Rows are points. Before rounding, the points of a table are all equally far from one centre. They may lie mostly on one side of it. Write the centre, to within rounding.
In the rows, zero is written as 128.

Points (9 x 2)
[[ 88 122]
 [ 99 134]
 [138  81]
 [ 85 114]
 [121 139]
 [130  76]
 [ 99  79]
 [103  77]
 [149 114]]
Centre: [117 107]

Points (10 x 4)
[[180 137 102 128]
 [117 119 166 108]
 [173  94 132  82]
 [165 100 151  79]
 [182 117 158 101]
 [114  95 149 101]
 [169 144 127 147]
 [168 123 169  97]
 [172  97 158 114]
 [182 136 102 126]]
Centre: [146 124 127 109]

Points (13 x 8)
[[173 124  84 107 139 127  79 145]
 [155 165  94 149 180 104 102 135]
 [153 102 115 165 130  89 137  83]
 [176 115 104 160 148  88  92  96]
 [167  78 104 163 126 104 120 102]
 [148 151  80 186 144  73 140 136]
 [155 149  42 151 116  98 126 112]
 [182 145  90 146 160 111  90 154]
 [196 130 114 150 109  78 130 132]
 [152  71 110 125 118 102 148 151]
 [157  90 131 124 164 121 130 116]
 [148  84  99 124 167  88 108 103]
 [175 147 126 134 124 133 111  97]]
Centre: [138 127  99 137 129 103 121 133]

Points (19 x 12)
[[143 193 129 146  94 184 167 130  92 119 106 116]
 [ 97 128 173 111 144 112 119 176 136 136 102 155]
 [ 86 162 137 121 121 143  99 174 141  95  82 160]
 [107 125 187 173 112 138 118 177 149 123  97 160]
 [100  81 133 106  87 157 120 156 161  93 106 111]
 [149 127 138 124 121 139  96 181 115 141 100  83]
 [ 81 127 151 112  93 171 126 175 181 123  78 120]
 [127 162 142 102  81 142 137 159 129  67 124 146]
 [136 175 162 147  71 168 119 119 107 102 106 165]
 [116 168 165 148  78 198 122 176 164 146 124 125]
 [103 181 163 136 133 150  92 171 166 126 107 146]
 [130  61 161 109 104 157 108 146 131 126 133 139]
 [149 143 124  91 138 157  91 156 104 141 148 143]
 [ 70 154 147 129  82 180 162 168  93 103 110 135]
 [111 100 164 142 105 185 169 107 178 142  89 160]
 [130 154 136 107  87 171  81 184 119 122 134 137]
 [107 157 121 124 162 162 134 116  91 167 117  98]
 [105 168 102 118  72 181 178 125 141 116 113 164]
 [109 176 129 156  71 121 153 176 120 125 108 137]]
Centre: [121 133 136 134 116 163 138 140 132 129 112 134]

Points (24 x 18)
[[176 129 113 187 173 118 130 135 132 109 128 124 157 153 105 103 106 119]
 [164 121 123 158 173  91 151 136 110 166  93 112 152 199  74 100 137  95]
 [128 119 117 154 172  77 131 133 110 146 136 140 173 189  89  86 125 121]
 [142 119 110 130 168 138 170 108 102 142 150 149 120 108  64  49 142 124]
 [171 150  77 165 143  94 127 136 125 153 100 134 102 150  70  97 112 103]
 [177 117  75 158 146 136 134 167 132 125 105 156 126 164  68  62 135 127]
 [143 146 141 157 181  65 127  99 106 111 128 138 145 176  85  99 147 116]
 [149 163 179 169 167 119 134 140 104 172 107 143 122 135 110  79 113 162]
 [173 113  96 155 153  96 146 114 135 143 151 138 137 163  98  64 147 109]
 [178 135 108 173 154 158 151 151  95 145 111 157 105 164  48  73 148 125]
 [155 109 141 160 128  91 132 100 145 133 127 151 141 193  71  91 110 142]
 [169 156 166 140 134  88 153 144  98 128 128 142 160 142  85  52 156 153]
 [127 121 121 164 171 170 128 112 138 148 102 133 117 164  82  49 125 163]
 [164 104 109 118 124  82 117 122 110 172 105 144 123 176  84  58 141  99]
 [193  99 120 117 160 126 110 122  98 171 129 163 108 190  89 110 130 131]
 [175 159  92 151 172 111 137 157 110 167 114 140 169 163 104 113 151 160]
 [183 154 123 182 133 141 155 113 135  86 108 139 142 145  76 116 135  94]
 [182 130 135 155 137 102 134  95 124 120 111 145 142 173  79  54 143 103]
 [142 136 137 164 130  86 116 129 132 114 145 156 171 171  66  95 139  94]
 [126 128 114 140 168 110 148 111 130 106 149 154 150 149 109  43 131 127]
 [176 125 153 134 156 116 147 112  87 111 139 135 147 143  64  74  91 122]
 [155 118 132 168 140 124 176  87 131 128 112 118 145 155  99  50 130 133]
 [175 139  89 143 172 110 140 144 122  97 128 149 143 174 114  69 123 124]
 [182 142  94 128 147 102 129 105  98  88  80 126 138 123 114  81 148 150]]
Centre: [131 125 136 121 141 131 138 142 120 131 105 130 123 143  91 115 149 127]
